Each row is a point. Examples show where two turns around zero, p and q, send a point. Write where each new point lands after one turn and then the other. Backwards means that the second turn is done in reverse. Each puzzle has new turns, and all numbers are rounded.
In the rows, 128 means zero.

Turn p:
[143  72] -> [184 141]
[129  87] -> [169 128]
[ 96 146] -> [109  97]
[105 171] -> [ 84 106]
[167 165] -> [ 92 168]
Turn q:
[178 179] -> [184  83]
[103  81] -> [ 79 148]
[ 96 136] -> [133 161]
[135 116] -> [117 120]
Where do these land?
q, then p: [121  90] -> [124  90]
q, then p: [147 113] -> [148 114]
p, then q backwards: [ 89 212] -> [156  40]
q, then p backwards: [141 105] -> [112 149]
p, then q: [141 120] -> [142 121]

Turn p:
[152 133  97 118] -> [141  97 134 106]
[190  86 144 110] -> [161 131 199 120]
[110 197 115 129] -> [ 77 110  90  99]
[ 31  97 178 124] -> [104 170  94 225]
[135 122 108 133] -> [145 118 123 120]
[150 132 126 154] -> [140 143 128  99]
Turn q:
[163 166  92 157] -> [183 123 161 153]
[109 122 174 121] -> [ 81 143 132 121]
[ 99 189 133  84] -> [134 205 112 146]
[152  41 133 129] -> [108  62 115  71]
[117 122 107 149] -> [135 107 119 149]
Where do these land?
q, then p backwards: [127  76 133 102] -> [133 177  99 140]
q, then p backwards: [198 125  87 102] -> [186  98  83 161]
p, then q backwards: [ 85 160 123 125] -> [ 81 103 131 125]
p, then q backwards: [133 122 125 158] -> [134 137 117 101]
q, then p: [170 184 189 172] -> [ 66 207 146 141]
p, then q: [101  98  91  93] -> [128  65 141 121]
p, then q: [ 82 131 148 143] -> [150 124 125 175]

Turn p:
[139  91 184  92 170 181] -> [ 90  54 101  88 139  94]
[140 144  80 109  92 121] -> [139 169 133 136 171 155]
[ 53  77 148 159 151 151] -> [ 61 124 163 109  71  92]
[107 201  85 164 103  93] -> [171 167 179 187 121 164]
[157 145  95 137 116  76] -> [182 170 119 135 130 143]
[163 118 164  71 136 113] -> [146  91  87  82 144 150]
[102 101 170 116 143 163] -> [ 80  86 127 107 114 116]
[185 147 127 137  83 111] -> [156 148  77 163 146 154]
[105 127 100 166 159 143] -> [125 141 166 143 116  84]
Turn q:
[193 106 149 164 114 107] -> [190 110 166 141 154 103]
[101 107  85 145 116 126] -> [ 98 111 161 122  95 134]
[ 97 100 154  77 135 111] -> [ 92  96  86 107 153 111]
[134 114 156  50 123 137] -> [117  90  62 142 160 136]
[113 117 128  78 119 105] -> [106  95  89 129 124 110]
[115 165 144 158 125 130] -> [148 166 128 102 114 132]
[204 105 145 151 189 121] -> [154 148 166 177 198  96]
[ 99 115 122 168 115 196] -> [118 137 165 101 126 200]
[ 97 222  68 161 115 118] -> [129 196 129 132  28 130]
Where do these land?
p, then q: [138 124 181 186 139 152] -> [132  88 179  99  88 110]
p, then q: [ 83 180 165 124  95 122] -> [140 118 152  92 154 195]
q, then p backwards: [130 147 112  73 113  55] -> [167  92 171 183 161 148]
p, then q: [131 130  90 164 129 133] -> [155 160 130 117 117 100]
p, then q: [171 123  99  97 144 164] -> [ 91 150 133 158 153  85]
q, then p: [ 62 148 194 148  60 120] -> [125 128 112  69 222 169]
p, then q: [159 116 141 155 143 119] -> [139 112 146 147 100 107]
p, then q: [127 107 108 122 184 147] -> [123 111 102 125 144  72]
q, then p backwards: [151  78  62  82 145 141] -> [107 170 166 156 103 197]

Turn p:
[148 147 137 128 139 103 102 169 147] -> [147 138 126 153 170 102 122 117 153]
[137 151 103 104  89  95 166 151 129] -> [149 103 123 122 155 138 119 191 149]
[154 145 118 103 127 136  43 148 141] -> [153 139 115 135 141  56  80  99 128]
[145 131 155 119 129 225 169  34 119] -> [112 150 187  96  65 191  89 116  48]
[138  80 104 213 123 171 117 173 135] -> [179 133 116 190  75 114 191 109 112]
[132 144 121 110 139 141 151 144 149] -> [153 110 142 128 142 151 114 122 135]
[141 141 123 102 142  97 121 165  78] -> [136 130  81 113 186 118 133 137 117]
[ 44 135 103 144 131 100 105  64 127] -> [ 80 135 119  61  73 115 144 119 183]
[ 97 124 188 113 119 118 124 119 104] -> [ 71 152 100 137 133 151 108 126 131]
[120  79 176 118 128 104 142  78 133] -> [ 44 118 151 139 121 138 134 130 114]
[134 119 102 118 138 132 148 158 136] -> [157  94 124 133 141 136 139 127 127]
[145 139 106 165 132 114 148 134 140] -> [155 134 152 130 132 127 164 143 140]
Turn q:
[124 127  78 145 165 125 181 145 150] -> [117 146 153 111 140 155 126 185  81]
[ 72 181  81 142 146  73 134 127 161] -> [ 73 182 155  98 104 126 154 186 151]
[123 109  96 121  98 136 169  87 145] -> [125 104 158 103 107 176 155 119 107]
[167 128 124  94 136 141  82 133 110] -> [130 125  77 128 159 105 144  98 120]
[ 91 100 126 130  90 161 142 165  79] -> [154 131 101 117 113 182  68 114 144]
[156 167 146 116  91 151 136 121 160] -> [107 115 168 123 165 126 133  84 142]
[181 133 179 175 134 154 177 161  84] -> [173 108 148 199 186 151  85 141 132]
[156 117 102 172 140 139  89 146 139] -> [135  94 106 102 160 101 122 167 133]
[136 135 161 127  78  77 138  95 161] -> [149 128 187 126 108 115 172 101 166]
[140  80 155 103 172 142 109 112 151] -> [141 108 115 140 106  80 127 111  72]
[ 82 128 128 125 141  82  96 148 108] -> [131 174  98 124  91 108 124 150 157]
[109 132 160  87 144 156  83  96  89] -> [100 119  72 165  99 112 125  80 131]
Where do these land?
q, then p: [151  85 110 132 168 146 152  95  99] -> [153 125  92 136 112 134 171 144  76]
p, then q: [111  85  85 173  80 160 170 148 118] -> [185 107 150  95 170 189 100 124 135]
p, then q: [ 89 164 130 100 151 101 152 171  85] -> [ 82 129 107  98 147 130 132 141  56]
p, then q: [126  91 157 183  95 123 164 129 170] -> [144 101 186 130 130 142  69 146 160]
p, then q: [133 128 127 145 150 116  90 138 133] -> [121 135 150 140 119 125 166 145 132]
p, then q: [104 109 163  90  89  76  92 102 182] -> [126 144 142  84  61  68 105 151 161]
q, then p: [189  74 135 128 170  85 148 108  83] -> [179 143 141 143 154 139 195 168  73]
p, then q: [148 155  94  90 115 132 106 137 150] -> [159 133 104 121 139  79 155 122 125]
q, then p backwards: [131 159 186 120 173 138 109 125  97] -> [137  96 174 133 105 121  80 167 144]
q, then p: [120 158 150 165  85 164 100 137 123] -> [104 101 154 146 105  95 120  82 154]
q, then p backwards: [114 174  91 117 118 131 124  93 127] -> [ 91 108 153 140 145  95 151 104 115]
p, then q: [119 152 108  93 142 164 129 152 169] -> [143  77 112 121 136  89 153 106 113]
